Each row is a point. Each copy is the shape, with its points in the same order, turned, moved and blurred by noise. Is it also mirrored, or only turned?
(in the rows, 128 means zero)

Shape (7 x 2):
[[114 117]
 [ 77 108]
 [ 96 143]
 [179 110]
 [135 125]
 [139  98]
 [164  86]]
Copy 1, 7 rows:
[[136 159]
 [140 195]
 [108 176]
 [153  93]
 [138 137]
 [159 132]
 [179 108]]
Copy 1 is: mirrored
Copy 2 (7 x 2):
[[146 123]
 [171 154]
 [132 149]
 [130  67]
 [130 111]
 [161  96]
 [163  65]]
Copy 2 is: mirrored
Copy 3:
[[135 144]
 [125 173]
 [102 143]
 [164  77]
 [135 120]
 [163 124]
 [186 101]]
Copy 3 is: mirrored
Copy 4 (7 x 2):
[[131 135]
 [149 171]
 [112 157]
 [126  67]
 [120 116]
 [146 109]
 [150  78]]
Copy 4 is: mirrored

Shape, 10 rows:
[[ 99 126 117 163]
 [163  61  89 164]
 [121  99 143 186]
 [160 136  99 118]
 [102 145 153 150]
 [138 117  73 132]
 [175 119  98 110]
 [ 95 126 177 105]
 [134 129 109 104]
 [ 93 165 182 129]]
Copy 1, 10 rows:
[[ 96 101 129 152]
 [164  43 130 121]
 [111  85 168 150]
 [156 128 107 136]
 [ 90 146 152 157]
 [134 107  85 132]
 [174 125 110 119]
 [ 80 170 162  98]
 [132 136 113 116]
 [ 77 177 166 145]]
Copy 1 is: only turned
Copy 2 (10 x 4):
[[102 122 140 162]
 [190  92 126 179]
 [136 130 175 173]
 [148 142  96 126]
 [ 99 150 161 136]
 [137 112  87 149]
 [175 137  92 124]
 [106 130 173  85]
 [135 128 108 110]
 [ 78 165 173 104]]
Copy 2 is: only turned

Shape, 12 rows:
[[156 130 150 121 168 102 157 157]
 [167 132 175 155 137 131 112 149]
 [127 105 135  63 138 136  64 109]
 [121 113 142 142 123 123 160 113]
 [164 112  88  49 141 151  59  99]
 [155 156 152 138 121 155 172 135]
 [152 163 154 149 173 127 135 109]
 [149 117  78  79 140 138  61 140]
 [102 128 143 153 167 159 169 113]
 [124 148 132 164 129 103 157  97]
 [102 150 101  56 129 139  59 130]
 [124 128 134 181 149 140 149 133]]
Copy 1, 12 rows:
[[145  98 166 108 144  87 155 120]
 [145 117 188 150 144 125 111 131]
 [124 107 135  75 120 120  38  93]
 [102 104 139 139 113 126 143  99]
 [165  99 103  53 117 144  36 105]
 [134 136 170 122 114 148 164 124]
 [148 125 163 126 171 137 141  86]
 [154 106  94  74 137 124  52 141]
 [ 85 105 153 117 157 153 161  98]
 [122 127 124 158 137 125 156  81]
 [117 153 100  59 133 113  45 115]
 [106 106 144 152 160 142 151 125]]
Copy 1 is: only turned
Copy 2 (12 x 8):
[[148  97 112  84 125 129 104 176]
 [155 102 152 149 122 130 102 169]
 [136 155 176  95 164 155 107  86]
 [105  98 114 119 104 129 131 130]
 [175 171 154  93 177 178 132  66]
 [135 113 108 135  77 166 120 165]
 [156 101 102 130 106 136  73 137]
 [160 174 134 108 195 160 135 109]
 [ 94  77  89 125 112 165  95 131]
 [118 107  86 134  90 103 112 123]
 [121 206 144 100 172 162 100  97]
 [115  86  91 153 125 135 111 151]]
Copy 2 is: mirrored

Shape, 15 rows:
[[114 132 148 153 120 166 186  92 116]
 [115 125 147 134 195 125  85 144 128]
 [142  87 182  86 163  95 151 102 131]
 [145 119 144 127  60 140 144 154 112]
 [161  77  93  99  94 133 158 181 182]
 [110 127  58 112 108 139 147 123 111]
 [154 107 113 112 147 136 117 134 149]
 [189 131 144 153 137 133 152 124 108]
 [194 127 143 158 151 132 115  57 142]
 [ 91 164  92  93  80 133 198 171 159]
 [ 90 128  67 167  94 118 133 156 105]
 [ 91 133  59 158 132 111 167 115 147]
 [120 132 151 142 110 125 169 129  89]
 [131 126 127 131 148  96 140 151 101]
 [141  87  92 134 147 157 140 107  97]]
Copy 1, 15 rows:
[[105 103 120 136 116  83 124  67 130]
 [118  93 134 133 170 104  80 185 139]
 [127  72 157  58 162 130 152 131 139]
 [119 107 142 131  51 122 147 134 102]
 [114  89  73 103  65 169 159 163 155]
 [106 147  80 116  92 153  95 118  97]
 [141 100 112 109 115 153 109 155 154]
 [179  98 121 131 126 105 148 126 122]
 [189 107 148 147 157 149 114  98 162]
 [ 52 168  91 100  63 116 156 120 143]
 [ 81 148  86 169 101 146 112 144  75]
 [ 81 153  71 150 139 157 120 109 128]
 [109 101 131 123 114  89 139 112  90]
 [121 124 114 119 140 113 140 159  99]
 [146  83  85 119 123 141  84 109 110]]
Copy 1 is: mirrored
Copy 2 (15 x 9):
[[105 104 131 141 158 186 132  81 167]
 [ 98 147 138 159 146 116 153 143  69]
 [125 133 168  75 180 115 143 104 107]
 [127  99 151 108  78 165  99 127 153]
 [123  84 130  74  77 111 178 162 172]
 [111 130  60 121  97 140 128 115 162]
 [130 124 126 122 111 118 174 125 120]
 [175 111 147 141 140 168 144 125 129]
 [189 127 153 163 141 129 176  69 123]
 [ 75 145 109  96  97 158 126 158 225]
 [106 105  73 163  94 126  93 146 162]
 [106 123  69 158 139 108 136 124 194]
 [120 109 134 126 147 169  95 120 146]
 [131 129 118 126 149 132 114 154 119]
 [131  93  82 127 131 149 154  95 115]]
Copy 2 is: mirrored
Copy 3 (15 x 9):
[[128 147 178 139 105 185 166 107 142]
 [135 139 127  97 178 133 104 117  70]
 [146  90 165  67 150 111 156  79 131]
 [139 108 168 138  65 131 115 160 135]
 [171  66 118 121 127 125 117 187 190]
 [129 131  79 133  82 161 138 138 136]
 [170 110 112 115 139 142 108 121 129]
 [196 111 166 147 114 138 146 118 107]
 [197 122 152 162 138 137 120  44 117]
 [124 168 126 113  85 128 158 192 195]
 [ 98 132  95 178  88 141 128 165 113]
 [108 146  82 164 135 151 161 133 151]
 [126 129 175 134  88 136 162 129 113]
 [141 117 126 121 128 110 156 140  90]
 [159  92 107 135 112 189 140 110 107]]
Copy 3 is: only turned
Copy 4:
[[145 131 153 132 111 155 195 101 137]
 [135 145 173 135 145 125  73 124 181]
 [130  63 145 152 181 120 131 131 149]
 [141 129 107 117  90 103 153 151  91]
 [175  95  51 118  97 104 130 168 175]
 [152 142 106  79 102  97 144  74 165]
 [164 126 102 123 139 123 101 122 162]
 [198 133 140 157 154 119 143 134 118]
 [172 135 121 192 168 157 116  78 119]
 [121 154  82  73  99  82 204 152 179]
 [149 159 130 115  49  72 129  93 154]
 [155 153 116 131  83  87 164  77 197]
 [143 121 165 125 109  97 168 122 114]
 [154 121 159 127 129  70 122 130 156]
 [181 106 136 113 109 136 114  80 144]]
Copy 4 is: mirrored

Shape, 16 rows:
[[133 150 155 155  91 129 130 172 128  86 122 103]
 [114  65 106 116  95 137  90 119 146 164 153  97]
 [133 125 113 147 147 134 208 162 144 153 168 143]
 [141 119 115 114  99 140 105  87  99 117 120 157]
 [191 139 112  69 142 125 124 110 109 123 197 161]
 [138 107 134 160 128 138 143 128 169 166 152 116]
 [150 101 122 124 186 167 179 137 144 117  80 126]
 [ 89 115 115 115 127 104  56  85 161 126 133 101]
 [115 134 109 120 165 174 120  85  93 152 180 115]
 [122 112 148  78 146  82 119  61  89 140 134 122]
 [160 134 144 100  99 171  81 129 108 103 120  99]
 [173 142 106 160  94 169 155 135 108 166 157 129]
 [119 192 140 110  90 110  89 156 115 139 100 129]
 [128 121 150 166 116 182 136 143 109 165 152 158]
 [119 192 151  83  72 143 169 131 109  84 122 180]
 [118 130  67 115 154 130 100 158 116 125 100 160]]
Copy 1:
[[113 125 183 136 138 131  95 173 117 107  90 132]
 [ 73 100  94  76  95 114 101 117 108 136 138 102]
 [120 100 126  95 123 184 175 145 121  86 126 181]
 [129 133  95 169  78 124 106 130 126 130 124 110]
 [170 166 105 120  86 170 152 146 136 110 179  88]
 [ 82  96 138  99 123 152 134 105 139 112 139 147]
 [159  82  92 118 158 160 134 119 178 113  74 152]
 [ 74 176  95 105 127  90  85  88 121 126 121 102]
 [ 95 147  72 131 110 212 123 107 115 117 124  96]
 [119 162  71 156 140 113 168 109 104 156 131  85]
 [131 128 141 133 105 143  77 148 141 144 101  65]
 [123  80 154 134  72 192 125 123 109 110 135 134]
 [128 178 175 136  94 122 105 134 102 167  84 138]
 [ 81  96 128 144  95 195 118 148 138 142 131 156]
 [140 171 148 177  61 133 160 193 140 109  67 135]
 [162 153  83 106 104 140  77 128 118 135 102 175]]
Copy 1 is: mirrored
Copy 2, 16 rows:
[[ 94 122 169 165 114 132 104 135  88 128 136  82]
 [135  99 104 107 137 114  85 110 147 192 187 114]
 [122 139 100 171 165 108 183 166 101 131 151 137]
 [159 141 128 120  88 141  84  86 117 123 146 144]
 [169 207 155 147 134 144 144  87 137 129 198 140]
 [126 114 113 147 153 103 147 133 137 175 131 126]
 [121 102  89 152 169 191 164  98 100 117 112 122]
 [137 100 154  75 148 114  66  89 175 137 148 108]
 [214 134 146 117 160 146 120 140 132 152 147 145]
 [162 136 162  50 133 121 135  66 110 125 155 144]
 [146 135 163 137  97 184  90 100 117 163 158  85]
 [167 155 107 179  97 115 134 145 100 167 134 112]
 [104 168 158  92  86 140  92 147 127 125 121  75]
 [137 137 122 160 118 137 110 166  96 178 123 166]
 [115 154 173 141  43 165 143 147 110  61 148 136]
 [129 161  82 113 155 157  75 124 125  96 146 116]]
Copy 2 is: mirrored
Copy 3 (16 x 12):
[[134 184 122 134  95 158 110 150 100 106 127  99]
 [109 101  87 159 118 143 107  50 126 149 134 126]
 [125 167 118 123 146 128 200 130 155 153  88 133]
 [173 106 122  89 112 141 106  96 117 125 154 150]
 [192 167  81  66 147 148 115  71 129 159  96 178]
 [124 148 142 163 133 142 140  94 156 159 115 130]
 [130  94 145 119 159 188 146 162 147 126  77 146]
 [126 117 113 130 158 148  61  50 144 110 157  93]
 [171 119 115 105 183 171 151  73 107 177 147 118]
 [162 114 143  88 173 129 107  41  89  92 107 144]
 [160 131 111 115  99 191  73 111  82 148 130 126]
 [180 145 123 134  87 141 171 113 128 183 122 128]
 [158 151 129  94 103 107  70 123  98 132 115  67]
 [140 139 140 136 126 125 153 134 105 191 152 142]
 [138 172 140  12  85 134 128 142 102 121 129 120]
 [160  91  75 100 154 119 102 151 147 131 121 105]]
Copy 3 is: mirrored

Shape (16 x 12):
[[160 158 133  76 140 108 180 128 138 190 187  96]
 [157 121 142 163 159 182 139 139 146 139  90 134]
 [166 151 139 137 110 163  94 102 169 108 109 115]
 [ 82 171  87 100 143 110 132 129 135 129 116 119]
 [121 111 165 138  74 130 141 144 154 124 147 113]
 [162 155 103 124 114 122 133 167 158 115 131 146]
 [177 142 176 159  97 101 100  95 107 164  96 179]
 [130 129  82 137 169  84 139 169 168 192 142  94]
 [ 97 121 129 167 130 109 106 120 141 142  83 109]
 [141 105  98 145 159  82 103 140 130 159 152 153]
 [111 181  67 150  90 123 136 113 136  94 133 114]
 [158 179 133 117 172 167  89 172 153 154 152 130]
 [ 99 129 128 174 181  88 142 112 118 106 149 144]
 [157 139 147 121 192 109 120 176  99  86 116  91]
 [164 164 162 172  87  87 111 113 100 140  82 106]
 [139 101  79 155 123 118 115 163  77  97 152 163]]
Copy 1:
[[130 173 145  76 133 128 207 121 155 101 164  85]
 [116 105 142 157 168 151 151 128 147 167 108 157]
 [190 134 158 138 143 145 118 103 153 148  98 165]
 [106 197 142 117 160 144 109 123 130  90  84 113]
 [160 144 108 145  81 119 145 138 136 125 130 152]
 [148 171  91 123 181 129 133 136 153 130 123 148]
 [134 138 152 125 136  69 140  58 102 172 138 197]
 [ 81 177 107 122 150 127 147 101 189 147 118  61]
 [102 148 137 161 111 124 109  91 133 151  76 129]
 [ 98 140  99 111 155 110  96  82 145 144 145 105]
 [157 202 105 160 151 162 110  88 135  74 104 148]
 [144 166 173 127 187 138 115 152 172 167 163 119]
 [110 117 117 169 164 107 107  97  95  94 120  96]
 [143 155 124 141 184 141 134 149  74 179 117  81]
 [151 184 140 162 125 104 159  56  94 171 111 172]
 [112 140  65 132 165 158  82 107  94 133 166 148]]
Copy 1 is: only turned
Copy 2:
[[107 122 131  72 106 132 187 135 124 165  94  65]
 [111 137 142 190 155 164 169 154 142 113 156 129]
 [126 179 131 146 178 142 138 114 176 142 143 136]
 [ 65 173 114 114 122  99 117 173 114 119 120 128]
 [129 133 185 149 115 124 109 102 158 132 107 114]
 [147 173 121 121 100 119 139 144 140 130 151 138]
 [122 134  92 179 132 188 114  85 120 191 138 155]
 [ 95 123  99 153  87  67 188 175 135 160 112  86]
 [ 77 144 127 199 138 103 113 144 136 145 114 152]
 [111 107  71 162 102  88 142 129 112 138 149 126]
 [ 85 223 132 134 111  93 125 102 127 101 127 144]
 [127 156 116 126 153 121 147 168 147 149 200  68]
 [ 82 118 128 152 140  75 145 114  67 133 145 155]
 [165 151 130 149 166 103 139 187  66 131 133 120]
 [128 194 129 196 135 157 119 100 105 201  98 135]
 [150 143 103 165  91 113 103 113  83  76 155 131]]
Copy 2 is: only turned

Shape:
[[147 144 104 148 126 135 149 109 127 130  87  82]
 [106 110 146 141  84 133 166 105 135 183 108  88]
 [ 76  69 103 116 124 104 102 126  75 150 129 120]
 [111 138 108 108 132 215 116 157 132 193 110 123]
 [132 162  87 130 133 123 105 108 145 165 138 162]
 [ 89 117  94 146 145 117 137  99 116 110 127 125]
 [141 110  87 138  92 122 166 170 151 112 135  90]
 [ 91 136 193 142 200 119 113 132 115 105 143 186]
 [139 163 130 137 173 144 111 139 142 121 119  73]
 [136 160  92 148 112 115 105 110 128 128 145  89]
 [144 160  96 145 123 136 102 108 133 149 142  83]
 [116 162 180  85 125 118 165 114 126 111  70  74]
 [128 118 101 143  99 135 113 108 150 108 104  77]
 [127 146 111 139  88 120 110 169 149 116  86 160]
 [136 154  90 139  96 154 119 122  89 124 111  84]
 [ 88 160 109 122  84 133 114 135 149 124 125 158]
 [140 121 108 135 240 124 133 120 140 134 128  72]
 [144  14 142  45  95 159 136 182 119 105 132 149]]
Copy 1, 18 rows:
[[136 154 142  68 131 114 138 121 106 115 140 112]
 [128 127 191 110 134 167 122  83 110 133 130  88]
 [123 128  95 154 184 141 130  54 144 139 122 132]
 [172 100 121 114  63 132 137  71 151  82  95 101]
 [171 160 120 143 110 123 135 142 181 129 123 103]
 [123 166 107 143 167 125 134 120 108 124 105 121]
 [128 114 161 123 145  78 181 118 109  95 161  92]
 [125 116  45 180  96 167 136 161  92 187 110 134]
 [138 107  96  80 110 127 113 162 114  99 130 112]
 [146 142 132 117 150 111 115 147 149  98 153 132]
 [151 136 138 101 133 127 107 147 155  88 145 127]
 [ 94 109 141  69 113 100  97 123  82 178 112  96]
 [154 124 153  90 173 107 142 131 117 106 119 122]
 [198 122 129 137 120  80 157 115 115 163 141 120]
 [148 142 141  93 128  91 111  98 125  99 139 155]
 [175 128 144 164 120  86 118 127 130 141 113 106]
 [ 91 136  49  75 134 158 148 160 128  84 123  83]
 [ 85  39 133 146 127  88 234  51 143 153  94 143]]
Copy 1 is: only turned
Copy 2:
[[102 137 131  67 131 170 109 107 119 148 175  98]
 [115 122 109 134 117 180 134  89  76 138 196  88]
 [172 123  74 130  84 152 142 177 104 120 139  90]
 [ 89 157 145 122  73  89 172 120 115 146 209 112]
 [128 150 110  96 140  79 123 106  99 109 142 133]
 [165 151 111  84 117 169 132 136 118 121 142 144]
 [166 152 144  99 150 160 148  93 152 143 161  58]
 [134  93 164 154 118 130 120 155 110 133  88 200]
 [113 109 179  81 130 133 109 135 138 118 180 124]
 [125 147 121  81 158 139 117 127 122  83 164 100]
 [106 135 124  77 153 124 125 123 124  90 182 105]
 [ 99 124 186 118  81 192  69  99 103 130 141  90]
 [130 146 109  98 126 171 109 111 158 112 182  98]
 [131 181 128 145 139 113  91 111 152 161 139 105]
 [ 91 176 126  78 127 159 129 150 125 115 165  83]
 [138 193 125 150 123 120 117 103 121 114 146 125]
 [158  58 172  29 112 131 127 138 120 126 168 142]
 [153 110 111 169  39 143 190  99 193 156  98  60]]
Copy 2 is: mirrored
Copy 3, 18 rows:
[[127 108  91 148 146 182 137 125 142 113 158 112]
 [ 76 140 132 116 114 173 179 131 134 116 187 111]
 [104 180 120  82 176 105 104 134 127 161 177 137]
 [ 87  90 142 131  85 161  72 131 165 151 135 149]
 [109 137  77 153 124 119 114  87 165 134 104 147]
 [151 145 106 111 170 112 124 127 160 117 148 119]
 [141  90 104 120 145 150 143  91 112 112 212 169]
 [170 132 100  79 125  81 140 150  99 152  55  98]
 [154  88  91 128 135 167  99 104 116 147 137  84]
 [136 130  84 175 159 131 133  80 139 142 166 115]
 [124 103  94 167 145 148 122  90 149 159 159 104]
 [129 125 128 130 129 169 131 144  61  73 148  70]
 [148 132 134 158 166 178 138  95 139 125 166 128]
 [162 156 107 138 104 165 121 103 106 117 131 189]
 [133 119 106 191 160 158 107 143 132 133 177 128]
 [136 161 121 151 106 113 119  96 136 109 144 155]
 [136  67  64  68 172 145  95 103 143 140 121  63]
 [ 91 103 196  60 187 135 104 125  60 117 145 219]]
Copy 3 is: mirrored
